Each point is reached from the start by the listed moves, each made once or not at all, plus a little noise. Say if it took an odd or an even number of moves. Then give how often each move was made.
In the rows, zero is written as 128.

Moves:
(1): [151 121 132 179]
(2): [ 98 167 140 142]
(3): [168 151 185 174]
Start: [132 110 124 106]
Points:
[102 151 135 117] -> odd (0, 1, 0)
[194 124 184 203] -> even (1, 0, 1)
[132 108 122 106] -> even (0, 0, 0)
[169 133 181 148] -> odd (0, 0, 1)

Moves:
(1): [145 136 118 154 132]
(2): [100 178 122 161  62]
(3): [143 102 149 155  65]
(4): [ 80 140 104 159 144]
Start: [124 150 133 131 113]
Points:
[ 96 201 128 164  46] -> odd (0, 1, 0, 0)
[141 158 124 158 118] -> odd (1, 0, 0, 0)

Moves:
(1): [154 160 127 145 112 138 128 130 140 121 105]
(2): [128 178 108 104  98 129 122 145 121  89 135]
(3): [127 146 178 118 129 145 138 164 118 115 136]
(4): [112 186 149 140  56 135 145 107 134 146 160]
(5): [110 160 128 159 154  78 123 116 140 166 123]
(6): [124 159 162 106  86 168 101 100  76 108 125]
(7): [115 157 133 127 155 161 164 104 122 105 164]
(8): [140  95 111 145 144 133 124 146 107  94 140]
Start: [142 110 138 125 140  84 120 141  88 144 114]
Points:
[143 155 220  95 102 139 102 147  28 110 125] -> even (0, 0, 1, 0, 0, 1, 0, 0)
[119 167 137 188 107  43 129 131  81 166 148] -> odd (0, 0, 0, 1, 1, 0, 0, 1)
[146 249 145 148 120 123 110 115  26  69 140] -> even (1, 1, 0, 0, 1, 1, 1, 1)

Moves:
(1): [122  98 151 147 155 161 140 149 137 139 115 142 115 102]
(2): [137 132 124  87 156 131 126 112 149 153 118 145 118  98]
(3): [120 131 152 116 116 106 143 124 139 143 139 134 119 122]
(4): [119 151 128 151 116 123 113 119 114 125 110 137 138 126]
(5): [114 136 133 126 166 118 146 126 154 124 122 129 123 132]
(6): [130 133 136 123 128 152 135 141 114 128 124 146 143 145]
(7): [132 121 108 136 125 133 182 107 107 139 126 134 133 114]
(8): [135 147 115 127 124 131 134 130 146 133 126 126 112 126]
(9): [137 118 125 133 108 123 131 123 152 115 119 132 132 133]
(10): [148 125 115 140 121 109 120 114 118 158 129 138 132 156]
(11): [118 127 136 141 119 144 133  95 150 127 155 127 116 126]
Start: [107 105 165 171 108 131 128 111 141 124 117 121 120 140]
Points:
[112  94 175 224 114 139 118 111 127 163  87 155 123 140] -> odd (1, 0, 0, 1, 0, 0, 0, 0, 0, 1, 0)
[109  74 194 207 103 167 213  73 140 192 135 173 109 137] -> even (1, 0, 1, 0, 0, 1, 1, 0, 0, 1, 1)
[104 126 170 175  80 159 215  67 158 155 150 148 104 132] -> odd (0, 0, 1, 0, 0, 1, 1, 1, 0, 0, 1)
[102  97 194 155 155 176 249  64 237 177 110 184  82  86] -> odd (1, 1, 1, 0, 1, 1, 1, 1, 1, 0, 1)
[104  97 150 155 142 140 207  36 214 143 116 147 104 104] -> odd (0, 1, 0, 0, 1, 0, 1, 0, 1, 0, 1)

Moves:
(1): [ 98 128 150 153 125  97 116 145 140 177  75 109 119 148  90]
(2): [123 138 119 142 130 132 121 131 143 125 119 140 169 122 135]
(3): [121 112 110 121 108 104 122 136 138 141  92  98 126 130 145]
(4): [184 138 139 161 173 130 136 110  92 118 104 100 181 138 149]
(5): [106 131 134 157 140 139 127 118 115 157 112 151 134 134 130]
(6): [136 114 133 131 120 127 144 161 133 139 135 138 129 115 126]
(7): [140 140 144 135 118 118 126 144 116 134 123 121 107 145 135]
(8): [116  95 100 144 154 124 144 151 140  95 125 141 131  93 135]
(9): [151 125 119 136 122 143 150 124 123 112 111 117 136 131 136]
(10): [144 140 160 100 165  86 130 137 160 122 125 130 163 138 131]
(11): [125 150 148 137 160 130 133 108 135 138 156 134 115 117 129]
(12): [127 129 125 112 140 130 134 138 132  99 161 108 155 147 167]
Start: [123 119 136 120 138 149 114 134 119 136 128 122 112 127 126]
Points:
[193 147 214 154 249  96 162 162 138 145  98  62 214 164 158] -> odd (1, 0, 0, 1, 0, 1, 0, 0, 1, 1, 1, 1)
[112 109 170 142 195  67 133 245 187 132  97 114 189 137 149] -> odd (1, 1, 0, 0, 0, 1, 1, 1, 0, 1, 0, 1)
[112 135 155 140 152 153 117 150  98 144 139 117 125 169 174] -> odd (0, 0, 0, 0, 1, 0, 1, 0, 0, 0, 0, 1)
[102 122 166 146 247 115 134 136 156 135 134 166 143  98 141] -> even (0, 0, 0, 0, 1, 0, 0, 1, 0, 1, 1, 0)
[206 114 153 198 217 154 178 166  88 105 113 106 143  99 170] -> even (0, 0, 0, 1, 0, 1, 1, 1, 1, 0, 1, 0)

Moves:
(1): [136 130 107 149 125 118 126 123 124 139 116 157 148 118 132 108 130 134
 113 163 125]
(2): [118 131 133 132 106 133 121 119 122 146 152 139 125 133 124 117 123 123
 119 124 126]
(3): [136 128 139 150 101 125 145 133 119 129 134 151 114 128 133 126 170 103
 115 129 150]
(4): [152 122 126 132 111 108 117 121 117 112 133 122 113 146 125 115 125 125
 143 122 141]
(5): [142 123 144 135 135 125 139 117 135 125 128 133 127 117 123 128 119 129
 129 123 127]
(6): [121 104 116 137 123 130 126 119 134 145 134 119 130 150 134 113 145 125
 128 139 113]
(7): [112 134 120 122 112 111 149 138 127 132 137 128 124 141 136 131 135 122
 153 137 132]
(8): [112 133 128 152 122 108 128 126 132 138 124 133 121 109 111 128 136 134
 114 126 131]
(9): [131 125 129 141 114 127 139 133 156 116 124 127 111 124 112 130 120 135
 126 134 133]
(10): [129 118 138 131 119 118 114 122 138 143 127 136 122 132 123 144 134 145
 141 135 124]
(11): [126 136 157  92 123 128 113 146 135 127 130 126 142 120 122 123 158 110
 117 123 113]
(12): [121 128 122 138 140 130 111 127 139 118 127 124 118 131 137 123 122 126
 143 125 130]
(13): [130 114 148 150 131 152 128 119 121 122 132 133 172 142 114 131 136 141
 143 156 147]
(14): [129 124 125 132 140 117 128 132 123 141 131 125 127 132 136 125 124 122
 116 137 136]
(15): [142 139 115 136 129 119 138 133 134 142 133 120 144 111 127 129 123 115
 116 119 136]
(16): [160 133 119 150 139 125 134 154 107 132 126 121 126 150 118 137 113 112
 127 122 119]
(17): [126 132 107 128 135 125 143 109 116 123 135 135 126 145 115 133 138 114
 123 125 146]
(18): [139 136 138 133 130 128 126 126 134 130 130 127 135 144 122 116 144 142
 127 127 132]
Start: [129 125 135 137 100 141 118 134 121 113 128 123 120 140 145 124 108 123
 127 118 139]
Points:
[162 140 102 246  36  72 165 171 131 159 126 171 104 125 114 131 145  99
 105 157 163] -> even (1, 0, 1, 0, 0, 0, 1, 1, 1, 1, 0, 0, 0, 0, 1, 1, 0, 0)
[108 111  92 161  67  99 140 112 119 187 182 132 120 186 143 121 133  92
 127 139 155] -> odd (0, 1, 0, 0, 0, 1, 1, 0, 0, 1, 0, 0, 0, 1, 1, 0, 1, 0)
[181 137 160 222  21  77 146 157 117 153 182 148 126 204  71 116 194  75
 111 140 210] -> even (0, 1, 1, 1, 0, 0, 1, 1, 1, 1, 1, 0, 1, 1, 1, 1, 1, 1)
[144 113 132 215  23 107 143 108 128 118 179 155 109 193 112 122 156  94
 167 146 223] -> even (0, 1, 1, 1, 0, 0, 1, 0, 1, 1, 0, 1, 1, 0, 1, 0, 1, 0)
[152 105  82 216   7  63 155 109 123 170 173 173  94 191 133  87 166  81
 111 172 195] -> odd (1, 1, 1, 1, 0, 1, 1, 0, 1, 1, 0, 0, 0, 1, 1, 0, 1, 0)
[188 113 176 191  62  93 113 158 142 130 174 119 139 183 108 117 105  88
 163 138 167] -> even (0, 1, 0, 1, 1, 0, 1, 0, 1, 1, 1, 1, 1, 1, 1, 1, 0, 0)
[172 117 151 171  90  91  95 161 104 141 141 101 116 198 116  85 157  98
 103 122 131] -> odd (0, 0, 0, 1, 0, 1, 0, 1, 0, 0, 1, 0, 0, 1, 0, 1, 0, 1)
[166 128 103 201  92  90 124 178 140 168 124 126 143 129 111  91 132  84
  58 158 122] -> even (1, 0, 0, 0, 0, 1, 0, 1, 1, 0, 1, 0, 0, 1, 1, 1, 0, 0)
[135 122 172 177  62 115 138 126 121 150 186 163 150 164 128 126 184  69
 131 146 197] -> odd (0, 1, 1, 0, 1, 0, 1, 0, 0, 1, 1, 1, 1, 1, 1, 0, 1, 0)
[142  98 119 245  70  94 167 120 129 183 178 137 135 191  79 132 122 103
 127 160 171] -> even (0, 1, 0, 0, 1, 1, 1, 1, 1, 1, 0, 0, 1, 1, 1, 1, 1, 0)

Moves:
(1): [106 127 129 133 117 129 113 144 139 133 147 126 139 148 130 135 128 146
 135 124 150 126 118 122 125 123 128]
(2): [146 117 122 154 118 100 122 129 122 128 132 146 135 147 130 118 121 134
 137 126 119 128 139 139 131 126 132]
(3): [128 136 116 126 125 128 140 123 143 133 134 126 113 127 107 133 145 128
 117 142 128 132 125 140 130 150 130]
(4): [122 122 123 123 125 132 129 131 133 136 128 144 109 126 121 130 133 113
 136 120 131 126 139 130 126 121 126]
(5): [136 138 129 134 109 147 126 109 118 137 141 136 139 137 133 117 128 124
 110 124 136 129 123 117 135 147 121]
(6): [120 127 123 136 123 143 136 138 137 130 123 124 126 116 132 134 121 127
 133 130 137 144 142 134 131 128 124]
(7): [134 133 129 135 133 107 120 132 121 152 138 113 136 129 144 120 141 101
 133 122 136 108 114 135 123 137 126]
(8): [138 124 129 135 138 131 146 133 123 134 120 130 159 134 120 116 134 113
 115 120 134 130 122 119 108 125 140]
(9): [121 139 128 134 124 131 141 127 132 131 144 129 123 127 135 126 127 126
 125 128 117 132 133 139 118 123 118]
(10): [130 131 130 145 131 129 130 134 109 126 126 134 125 121 115 120 134 125
 122 136 120 137 117 127 135 113 113]
(11): [133 128 129 118 132 126 136 128 122 143 132 127 129 130 130 137 131 129
 134 126 116 141 136 125 141 126 127]
(12): [138 144 140 132 135 124 124 129 122 123 122 127 140 122 123 137 118 137
 144  98 117 121 129 133 119 138 112]
(13): [133 122 111 126 127 145 118 132 134 132 131 128 127 119 124 124 134 129
 130 108 124 130 136 125 132 125 136]
(14): [153 135 121 125 123 123 121 128 128 137 127 133 119 126 117 126 117 142
 114 119 136 122 112 124 133 133 126]
(15): [118 125 125 137 128 132 129 119 141 140 128 112 122 141 131 129 131 125
 135 130 124 139 130 131 132 122 118]
(16): [134 123 135 136 138 131 126 131 131 142 115 120 125 124 122 132 126 139
 127 138 110 115 137 122 132 128 122]
(17): [113 128 145 130 144 118 122 143 122 131 122 136  98 135 124 121 119 130
 127 130 133 124 123 127 139 148 145]
(18): [132 144 122 115 148 118 126 125 140 128 132 134 139 132 124 123 120 109
 130 140 120 128 132 118 129 125 139]
(19): [132 136 138 134 118 117 124 132 119 137 125 121 131 123 118 120 109 127
 139 123 125 122 137 113 129 130 147]
(20): [102 109 103 105 113 133 126 142 118 127 120 131 114 117 131 141 130 109
 121 126 123 155 128 130 120 130 117]
(21): [135 124 142 136 128 115 123 123 143 117 134 130 134 118 132 138 127 124
 123 117 117 117 124 130 126 126 126]
(22): [148 140 128 165 139 124 128 122 126 139 111 118 131 130 130 133 114 128
 128 132 124 116 130 129 115 123 164]
(23): [131 133 122 132 127 122 128 132 137 128 124 126 132 128 135 123 138 133
 130 123 126 135 127 119 126 123 125]
(24): [134 116 119 121 135 130 130 130 131 127 137 120 109 117 124 134 132 124
 125 135 127 139 127 124 127 131 118]
Start: [124 113 128 139 119 153 106 125 124 124 128 131 129 121 129 139 114 111
 126 124 137 125 138 133 132 134 128]
Points:
[153 134 122 209  88  95  75 170 119 201 160 145  96 120 145 152  71  88
 145  51 132 137 142 129 120 170 132] -> odd (1, 1, 0, 1, 1, 1, 1, 0, 1, 0, 1, 1, 0, 1, 0, 0, 1, 0, 1, 1, 1, 1, 1, 1)
[161 144 112 143 106 154 119 110 127 211 163 139  98 120 117 136 141  87
  96 117 123 107 132 141 147 176  97] -> even (0, 0, 1, 1, 1, 0, 1, 0, 1, 0, 1, 0, 0, 1, 0, 1, 0, 0, 0, 0, 0, 0, 0, 0)
[155  92  96 162 102 118  61 137 129 170 148 150  78 119 137 130 122  70
 130  38 120 131 125 132 135 177  90] -> odd (0, 1, 0, 1, 1, 0, 1, 0, 0, 0, 0, 1, 1, 1, 1, 0, 1, 0, 0, 1, 1, 0, 1, 1)
[110  83  71 141  99 148  90 147 146 158 157 130 106 133 108 178 132 121
 153  91 110 186 152 152 137 157  98] -> odd (1, 1, 1, 0, 0, 0, 0, 0, 0, 0, 1, 1, 1, 0, 1, 0, 0, 0, 0, 1, 0, 0, 0, 1)
[ 96 142 105 144 115 183 103 169 125 180 160 133  88  94  85 153  96 100
 124 110 100 180 164 109 155 176 105] -> odd (1, 0, 1, 0, 1, 1, 0, 0, 1, 1, 1, 1, 1, 0, 0, 1, 1, 1, 1, 1, 0, 0, 0, 1)
[105 159 146 160 151 113  95 184 126 185 162 131 102 110 124 135 102  72
 174  95 132 144 146 114 137 133 113] -> odd (1, 0, 0, 1, 0, 1, 1, 0, 1, 1, 1, 1, 0, 0, 0, 0, 1, 1, 1, 0, 0, 0, 1, 1)
[126 135 125 220 141  90  75 170 138 219 146 127  98 133  97 154  97  65
 167  84  68 121 161 142 130 144 155] -> even (1, 1, 1, 1, 0, 0, 1, 0, 1, 1, 1, 1, 1, 0, 1, 1, 1, 1, 1, 1, 1, 1, 0, 0)
[119 127 147 172 103 141  80 138 143 188 170 117 123 147 152 145 101 106
 119  91 167 125 109 125 168 170 116] -> odd (1, 0, 0, 0, 1, 1, 1, 0, 0, 0, 1, 0, 0, 1, 1, 0, 1, 0, 0, 0, 1, 0, 0, 0)
[115 105 110 159 149 116  86 185 145 176 140 118 117 103  89 127 138  56
 108 118 119 132 115  91 122 157 151] -> even (1, 0, 1, 0, 0, 0, 1, 1, 0, 1, 0, 0, 1, 0, 0, 1, 1, 1, 1, 1, 1, 0, 1, 1)
[172 125  93 119 120 175  87 108 136 143 155 142 123 111 114 123 104 102
  93 111 142 136 126  97 147 155 131] -> odd (0, 0, 0, 0, 1, 0, 0, 0, 0, 0, 0, 0, 1, 1, 0, 0, 0, 1, 0, 0, 0, 0, 0, 1)
[159 141 159 199 187  97 107 138 112 153 114 131 156 120 121 115 106  45
 110 126 128  88 107 123 110 131 183] -> odd (0, 0, 0, 0, 0, 0, 1, 1, 0, 1, 0, 0, 0, 0, 0, 0, 1, 1, 0, 0, 1, 1, 0, 0)
[168 130 102 203 151 142 128 158 159 249 116  94  68 105 101 131 114  73
 128 101 114 135 157 120 122 160 173] -> even (0, 0, 1, 1, 0, 1, 1, 1, 1, 0, 1, 0, 1, 1, 1, 1, 1, 0, 1, 0, 0, 1, 1, 1)
